Each row is a point. Each table stands for the endless flat space through its points: a line for two points, a plane for three, and so on. The two share one point or none. Which?

First:
[[-32  11  28   9]
 [-17  -4  28 -31]]
Second, 3 rows:
[[-41   1  26 -11]
 [-33   3  24  -3]
 [-11   9  30  -3]]
They share: [-26   5  28  -7]

First, 3 rows:
[[ -8 -12 -11 -13  -9 -18]
 [  8  19 -24 -42 -31  -8]
 [ -9 -16 -10 -11  -8 -16]]
Second (3 x 6):
[[ 18 -27 -22 -35 -32  -3]
 [-14  13 -30 -31 -20  -3]
 [  8 -19   4 -54   1 -33]]
They share: no point

First, 4 rows:
[[-24  -6  -4 -11   0  27 -39  -3]
 [-21  45  -2 -17 -29  59 -15 -23]
 [-26  38 -12   3  16   1  13  37]
 [-38 -31 -18   0  13   4 -41  13]]
Second:
[[-28  14 -18  -3 -10  28 -10  21]
 [-20  28  -6  -3  -2  22 -18  13]]
They share: no point

First (4 x 9):
[[ -6 -31  30   3  22  19  -4 -12   7]
 [ -1 -29  28  10  21  26 -10  -8  13]
 [ 10 -30  26  18  21  38 -22  -3  29]
 [-29 -27  44  12  21  32 -25 -15  14]]
Second:
[[-14 -37  -6  35  25  15 -31   9 -28]
 [  6 -10  35   2  25   7  22 -16   3]
 [ 11 -42  29  30   0  35  -1   9   7]]
They share: no point

First, 2 rows:
[[ 11 -14 -23 -31  27 -15  -6  10  16  -9 -26]
 [ 17 -13 -20 -30  24 -18  -7  16  21 -17 -21]]
Second (3 x 11):
[[ 24 -12  -3 -15  29 -36  -9  41  23 -13 -21]
 [ 33 -21 -33 -45  26 -12   3   5  23 -37  -6]
 [ 17  -6   3  -9  23 -37 -16  46  26  -9 -26]]
They share: [ 23 -12 -17 -29  21 -21  -8  22  26 -25 -16]

First:
[[-57  12  -1  11 -18  21 -25  -8   9  25 -24  17]
 [-14  18  19   0  23  -4  -1 -21  -4  34 -46  58]
 [  4   6  10   7  21   5 -31 -39  -2  36 -30  38]
 [-49  -4  14   6 -36   3 -36   2  32  14 -15   5]]
Second:
[[-12  10  15  -9  10  -8 -29 -26  -7  48 -41  51]
 [-15   8  14  -4   6  -4 -29 -24  -1  41 -36  43]]
They share: [-21   4  12   6  -2   4 -29 -20  11  27 -26  27]

First (5 x 14):
[[-19 -21  13  55 -25  15  14   7  -6  18  13  -8 -23 -38]
 [-21 -28  -4  20 -31  -4  30   3  11   8   9 -24 -32 -18]
 [ 21   9  44  -6 -24  14   7  -1 -10  28  35 -16 -29 -32]
 [-29 -51   0  49 -14  26 -10  -3 -44   3  -6  33 -19 -22]
 [-11 -18  18  40   9  27   0  -5 -23  36  18   9 -27 -51]]
Second, 4 rows:
[[-13 -25  10  22 -20  25  -9  -3 -31   7   3  18 -24 -13]
 [ -8 -39  24   9 -35  13  -3   4 -49  15  13  35  -4 -13]
 [ 18 -16  35  12 -22  23   8  25 -23 -10  26 -16 -28 -25]
 [  2 -66  43 -19 -58 -21  17  -3 -62  28  30  42  12 -21]]
They share: [ -7 -29  16  15 -24  17  -2  -3 -30   7   9  12 -24 -17]

First (6 x 18):
[[-40 -16 -17 -31  33  39 -45 -27 -13  -2 -48 -50 -51   9  28   8 -31 -30]
 [  6  34 -11 -17  27  -5  11 -43   1  38  12   6   9 -11  30 -12 -31  -4]
 [-23 -34 -16 -65  42   2  -8 -42  19  -8 -29 -65 -23  14  29  35 -24 -14]
 [ 26  29 -37 -16  25  -2  34 -42  -4  26  25 -11  11   6  40  -1 -52 -19]
 [-42 -16  -8 -53  42  17 -33 -43  -4  -3 -50 -51 -43   3  23  14 -21  -8]
 [-13  -7   2 -28  40 -17 -23 -27  32  38  -2 -14  11 -27  19   8  -7 -13]]
Second:
[[-10 -11   0 -20  21  -4  -4 -12  22  36  -1   6   0  13  44  16 -19 -14]
 [-10  -7   4  -4  29  24 -28 -36   6  24  -1 -14  -4  -3  36  -4  -7 -34]
 [ -4 -14   5 -20  23  -5  12   2  22  53  15  25  17  27  58  17 -14 -13]]
They share: no point

First, 4 rows:
[[ -9  29  38  14   5  68  -7 -83  26  -3  21  36  10 -14  11 -14 -30  -5
  -13  55]
 [ -9   2   8  26   8  50  11 -41  44   6  12  -3  16  16 -16  10  -6 -20
    2  37]
 [  3   0   4  38  10  46  -9 -41  28  -8  -6  -1  -4  24  -6  14   2 -10
   -8  49]
 [ -6   5  39   4  16  38 -22 -58  11  -9  -6  25 -13 -18  26  -4 -11  -6
   -3  40]]
Second, 5 rows:
[[-12  -8  26 -29 -11  36  -6 -54   0  23  23  23  -1 -26  13  26  -6 -46
   -8  36]
 [-19  -5  52 -18  19  16  22 -49  25  14   7 -22  13   3   8  40  33 -38
   39  65]
 [-15 -17  20 -14  -5  36  -6 -45   9  10  15  22  -7 -25   8  20 -11 -46
   -9  25]
 [-27 -21  34 -20  -9  32   6 -55   4  13  16  12  -5 -30  13  34   3 -64
    0  41]
 [-31 -20  24 -11   7  28  23 -45  13   9   5  10  -3 -31 -15  18 -13 -61
   -9  36]]
They share: no point

First, 3 rows:
[[ -8   1   7  39 -26 -16 -27 -18   9 -36   5  -6  -9  -5 -24   6 -29 -29
  -20   3 -23 -41  -2  -4]
 [  3  11  35  29 -30  -4 -28  -3  -8 -32  10   7  -5   0 -34  -7 -10 -19
  -12  10 -30 -18 -10 -15]
 [  4  16  23  34 -24 -12 -14 -13  -5 -28  -5 -10 -16 -15 -24   0 -16 -29
  -19   2 -27 -25  -8 -16]]
Second:
[[-12  34  28  40   3 -10  -4   8   8 -17  28   1 -10  -4 -21   5  11 -46
  -21  22 -17 -11 -19 -14]
 [ 27  -9  16  12 -57  16 -23 -35 -27 -41 -47  -5 -22 -11 -46 -19 -52 -13
  -26 -20 -37 -23  21 -32]
 [-17  31  20  40   3   0  -7   9   5 -21  25  15 -10   5 -22   1   8 -45
  -34  24 -21 -15  -7 -24]
 [ 24  11  49  28 -47 -26 -26 -17 -18 -31 -13 -25 -13 -29 -28  -4 -17  -7
    8  -7 -35 -22 -25  -6]]
They share: [  6  17  31  31 -26  -8 -17  -8  -9 -28  -1  -4 -13 -11 -28  -4 -11 -25
 -16   5 -29 -19 -10 -18]

First:
[[ 39  25 -34 -17  -9 -30  -8 -36  48   7  21   6 -11 -15  21 -19  26  29
  -22  19 -21 -11 -12 -28]
 [ 13  33  -4 -13 -41 -24 -38   0  38  -1  -1  -4 -27 -21  -9 -35  10  17
    2  49  -1 -49  36 -28]
 [ 28  13 -33 -23 -13 -17 -13 -34  29  -5   4  -9  -7  -4  16 -27  30  27
  -14  20  -7 -16  -4 -20]]
Second:
[[ 18  61 -10 -29 -42   0 -17 -27  51  -2  18  -3 -38  -9  30  -1  32  11
   -4  19 -27 -50  21  23]
 [  1  35 -29 -31 -44 -10  -6 -42  23  -1 -23 -22 -27  15  18 -20  45  10
  -28  28 -20 -15  -1 -18]
 [ 24 -19 -37 -14  -6 -28 -36 -16  14  -8 -13   0   9 -17 -22 -62   4  34
   -7  48  24 -22   6 -59]
 [  9  49 -13 -27 -46 -14   0 -34  33  -1  -7 -34 -35  15  34  -4  55  10
  -20  14 -32 -15   7  -2]]
They share: [ 21  19 -22 -20 -24 -18 -23 -21  30  -5   0  -9 -14  -9   6 -31  23  23
  -7  31  -3 -29  12 -22]

First (3 x 24):
[[-15  19 -12  31  -6 -21   8  15  29   1   9 -10  27  -5   2  37  -6  11
    4 -20  -4   2 -49 -23]
 [-33 -23  12   7 -48 -27 -16 -27   5 -35 -33  32 -15 -17  14  31  24  35
   -8 -32 -34 -16  -7 -23]
 [ -4   4   4  41   3 -16 -10  16  23 -17   4 -13  36  -9   6  26   5   9
   16 -20  -1   3 -30 -31]]
Second:
[[-10   5  12  38 -15 -17 -13  33  23 -20   7  10  23  -4  17  29  16  23
   18 -28 -12 -16  -6 -47]
 [-14  17  31  54  -5 -44 -18  12  24 -41 -13  -1  38  -2  33  53  32  -3
   14 -32  -6 -15  -8 -44]
 [-33 -13   4  26 -21 -37 -10 -30   6 -15 -41  -6  -9 -30   4  35  21  22
  -13  -6  -5  -9 -50   1]
 [-21   3  13  42 -15 -30 -13  19  17 -14 -13   1   8 -16  16  35  25  24
    7 -14  -3 -22 -24 -30]]
They share: [-17  -6   6  26 -19 -21 -11  -2  16 -23 -11   6  14 -12   9  29  12  20
   5 -25 -15  -5 -22 -27]

First:
[[ 13   3  -6  59   4 -19  -1  32  30  -1  -5  21  36 -10   0 -11 -32 -47
   22 -34   1  32   1   5]
 [ 15 -43  -1 -16  17  -4 -29   1  51   6  -4  57  26  42 -67  15 -34  -1
  -35   2  61  25  12 -17]
 [ 12   2   2  -7  45 -46 -48 -21  29  -2  25  37  -8  31 -25  35  15  36
  -42 -15  38   6  -5 -37]
 [ -7  19 -14  23  44 -31 -41   4  22  -9  19  17  -4   6  -8  33  20   5
  -22 -14  21  -8  13 -31]]
Second (3 x 24):
[[ 15 -16   8  26  20 -26 -24   7  38   5   3  19   7  -9 -23   7  -3   1
  -29 -23   5  22  14  -9]
 [  3  10  26  33   7 -53 -19 -25   9  -1   4  14 -12  -3   4  28 -25  11
  -10 -35  18   2  -9 -32]
 [-17  38 -13  37  39 -29 -26   6  22 -11  -2  21  10  30   3  40  -8 -26
   14 -32  32   7  -9 -32]]
They share: no point

First, 4 rows:
[[-32  11  -2 -41 -39 -38   8  31  34  -3  19   7  20  -3   8 -17 -15   5
   56 -10  12   9  17  15]
 [-28  11 -18 -60  -7  -7  19  30  24  -8  25  -6  11  -8  15   3 -21 -14
   28  12  21  28  22  12]
 [-25  30  13   0 -37 -21  14   1 -16 -22  18  30  -6  36  12 -14  10  18
   22  12  30  23 -10 -13]
 [-46   5 -24 -57 -23 -22  22  13  22 -27  41 -21  10 -31  38   9 -41   5
   24  22  46  47   9  13]]
Second, 5 rows:
[[-38  47 -53 -38 -29 -41  15   9  38 -40  22  19  34  -5  48  -2  21 -31
    2  12  12 -15  29 -11]
 [-47   7  11 -33  -1  -4  45  10 -11  -4  12  16  -1   2   6  20 -22  22
   10  20  45  36 -13 -14]
 [-55  29   0 -59   7 -19  56   0   5 -34  19   3  10   6  17  28 -18  13
   10  10  21  31  -7 -30]
 [-41  45 -40 -45 -21 -37  24   6  31 -42  23  13  28   0  41   4  12 -21
    6  10  11  -3  21 -16]
 [-37  52 -11 -62 -22 -33  25   3  20 -66  43  -5   7  33  30  -1  -5  -8
   33  -8 -15  29   7 -17]]
They share: [-28  21  -2 -27 -24 -15  17  12   1 -18  23  12   1  14  16  -5  -6   5
  23  14  29  28   3  -2]
